Every row gives one point. The points of each table are mixes of a few directions, plus a little noise. Count the directions of each table, and those that both share. Where both have some left over, give the other angles between the two spaces (their principal angles), to ten degrees, smallest first.
In the rows, zero is written as 128.

First:
[[125  97 118]
 [ 90  92  77]
 [166 229 191]
 [159 140 165]
 [102  84  89]]
Second, 6 rows:
[[103  52  85]
 [152 207 172]
 [154 215 177]
 [122 104 116]
 [109  64  92]
 [128 125 127]]
Directions: first 2, second 1, shared 1

First (5 x 4):
[[155 146  70 163]
 [139 136 104 143]
 [ 76  92 241  59]
 [111 116 166 105]
 [160 150  60 170]]
Second:
[[134 203 178 162]
 [123  50 108 170]
 [107 197 123  65]
 [171  38 114 146]
 [ 89 179 135 129]
 [111 158 110  70]
 [140  33  91 129]
 [148 167 165 154]]
Directions: first 1, second 3, shared 0; angles 80

First:
[[138 114 173  94]
 [119  92  99 140]
 [141 164 109 121]
 [ 76 183  99 242]
 [165  88 158  43]]
Second (5 x 4):
[[108 135 108  98]
 [101 134  85 140]
 [126 204  94  97]
 [174 127 152 221]
 [131  43 197  83]]
Directions: first 3, second 3, shared 2; angles 60

First, 6 rows:
[[112  80 124  89 117 171]
 [117 124 143 115 141 134]
 [114 131 149 117 149 130]
 [145 146 115 152 119 109]
 [169 164  90 184  95  87]
 [112 122 147 111 146 137]]
Second:
[[129 129 120 118 128 128]
 [131 129 113 110 128 132]
 [132 128 110 107 127 132]
 [126 128 136 137 128 127]
 [132 129 110 107 127 132]
 [107 123 233 249 129 106]
 [131 129 113 114 128 131]
 [133 129 107 106 127 131]
 [132 128 105 102 127 133]]
Directions: first 2, second 1, shared 0; angles 60

First:
[[106 161 115 154  71 103  67 196]
 [148 174 135  91 160 141 151 144]
 [115 103 122 151 102 118 108 123]
 [ 87 109 110 192  42  92  46 170]
 [165 118 149  76 213 166 215  61]
 [114 191 117 138  81 108  68 214]
 [171 236 143  45 195 153 171 174]
 [121  20 133 158 138 136 159  28]
 [123  81 128 143 128 130 136  88]
 [131  90 135 130 146 137 154  79]]
Second, 9 rows:
[[132  90 162 184 148 115 211 106]
 [ 78  39 170 151 109  94 200 130]
 [ 73  38 168 143 104  94 192 134]
 [221 243  90 149 183 173  92 101]
 [133 177  90  74 114 145  42 147]
 [ 82 105 119  75  87 117  80 157]
 [ 97 135 103  64  91 128  52 158]
 [192 193 114 161 172 154 132 102]
 [145 133 134 152 144 131 152 116]]
Directions: first 2, second 2, shared 0; angles 50, 60

First:
[[217  43  82  97 119 113  64  88  98]
 [ 73  99 140 135 103 151 100 151 117]
 [150 101  10 130 108 214 129 169 127]
 [127 139 214 118 147  58 131  96 123]
 [178 112  86 107 156  97 188 136 129]
 [ 97 104 173 111 144  72 166 147 119]
 [ 25 183 185 158 121 147 155 166 145]
 [127 230 139 158 151 142 177 117 165]
 [207 194 134 135 150 110 120  64 146]
 [ 76  73 119 135  83 175  57 153 107]]
Second (8 x 9):
[[ 88 144 110 184 139 170 151 189 100]
 [ 96 137 117 156 145 137 169 159 133]
 [202 120 150  96  87 143  28  90  94]
 [168 118 145  83 117 104  96  86 136]
 [110 164 121 175 149 160 190 217  81]
 [201 138 158  66 118  95 121 107 108]
 [ 73  65 107 108 116  88  78   7 241]
 [ 90 143 118 158 154 126 197 172 132]]
Directions: first 4, second 3, shared 1; angles 30, 80

First, 10 rows:
[[ 85 145 141 116 113  91 164  32 235 148 201]
 [110 135 133 125 122 115 143  92 171 136 155]
 [110 135 132 125 123 112 143  91 171 137 158]
 [104 135 133 123 120 109 148  78 187 139 167]
 [159 117 118 135 139 156 102 196  48 113  76]
 [152 117 121 133 136 149 108 182  66 117  85]
 [148 120 123 132 134 144 111 168  83 119  97]
 [161 116 119 138 140 153 101 197  46 113  75]
 [103 138 134 122 118 108 151  74 190 139 170]
 [147 122 122 134 135 143 112 170  79 119  95]]
Second, 10 rows:
[[115 151 101  88 152 126 141 179 154 149 107]
 [135 167 146 160 167  93 163 157 141 186 127]
 [136 124 116 119 132 130 113 123 104 152 150]
 [148 138 160 176 128 114 144 127  89 165 153]
 [ 96 128 122  38 143 129  76  65 249  57 105]
 [109 146 160 133 168 135  73 138 185 122 102]
 [124  77  89 153 111 145 126 110 143  90  89]
 [123 128 144 122  88 133 158 132 105  83 130]
 [141 115 130 149 123 154  94 153  59 158 153]
 [154 105 113 140  69 119 192 101  53 113 164]]
Directions: first 1, second 6, shared 0; angles 30

First, 9 rows:
[[ 78 110 189 158  97 140 188 134 140 129  89  42]
 [ 39 119 184 198 122 220 160 128 174 152 165  64]
 [139 120  92 138  87 115 109 206  81 101 107 133]
 [193 133  94  85 168 130  93  60 150 151 163 176]
 [137 153 130 108 136  77  96  52 161 111 132 183]
 [103 136 124 120 157 103 170 247  44 122 102 132]
 [164 146 104 112 133 113  62  29 183 123 166 195]
 [136 103 129 126 107 126 174 208  74 128  80  68]
 [162 132 107 109 143 128  99  86 145 135 149 160]]
Second (9 x 12):
[[116 168 108 181 148 121 111  95 103 161 151 122]
 [189 146  94  59   7 195 198 211 211 142  59 103]
 [151 102  98 132 156  96  65 111  91 110 156 165]
 [111  89 117 149  99 109 142 145 133 138 106  73]
 [147 137 171 134 153 106 104  35 116 109 132 129]
 [148 142 160 133 170 156 114 133  59 106 150 143]
 [ 88  86 161 156 167  89 115  92 106 113 137 105]
 [111 172  75  44  78 172 182 238 246 151 119 202]
 [ 92 113 173 163 176 106 120  94  88 119 145 109]]
Directions: first 5, second 6, shared 3; angles 70, 70

First:
[[118  95 138 147 164  83  83  86 120  79  38 182]
 [ 36  90 128 152 167 108  75 120 108 150  67 167]
 [159 133  88 104 187 128 217 158 148  91 194  97]
 [ 60  91 136 113 191  84  34  79  98 151  47 195]
 [122 113 147 130  87 145 143 163 182  88 165 127]
 [158 162 169  83  70 136 103 106 117 181 164 111]
 [178 180 154 157  47 155 227 150 123 143 185  50]
 [192 158  67 137 108 185 140 163 133 138 165  96]]
Second:
[[138  64 115  93 140 111  66 192 214  91  59 188]
 [121 200 121 202 107 164 141  41   7 178 156  87]
 [138 188 141 143 109 126 197 109  54 213 138  56]
 [133 105 115 123 129 122  90 151 156 121  82 156]
 [111 109 144  94 145 120 156 133 172  74 198 135]
 [131  94 114 122 131 124  77 156 170 109  80 166]
 [128 191 137 159 111 136 185  85  44 189 158  65]
 [119  78 134  84 148 119 111 156 211  52 157 171]]
Directions: first 6, second 3, shared 2; angles 90
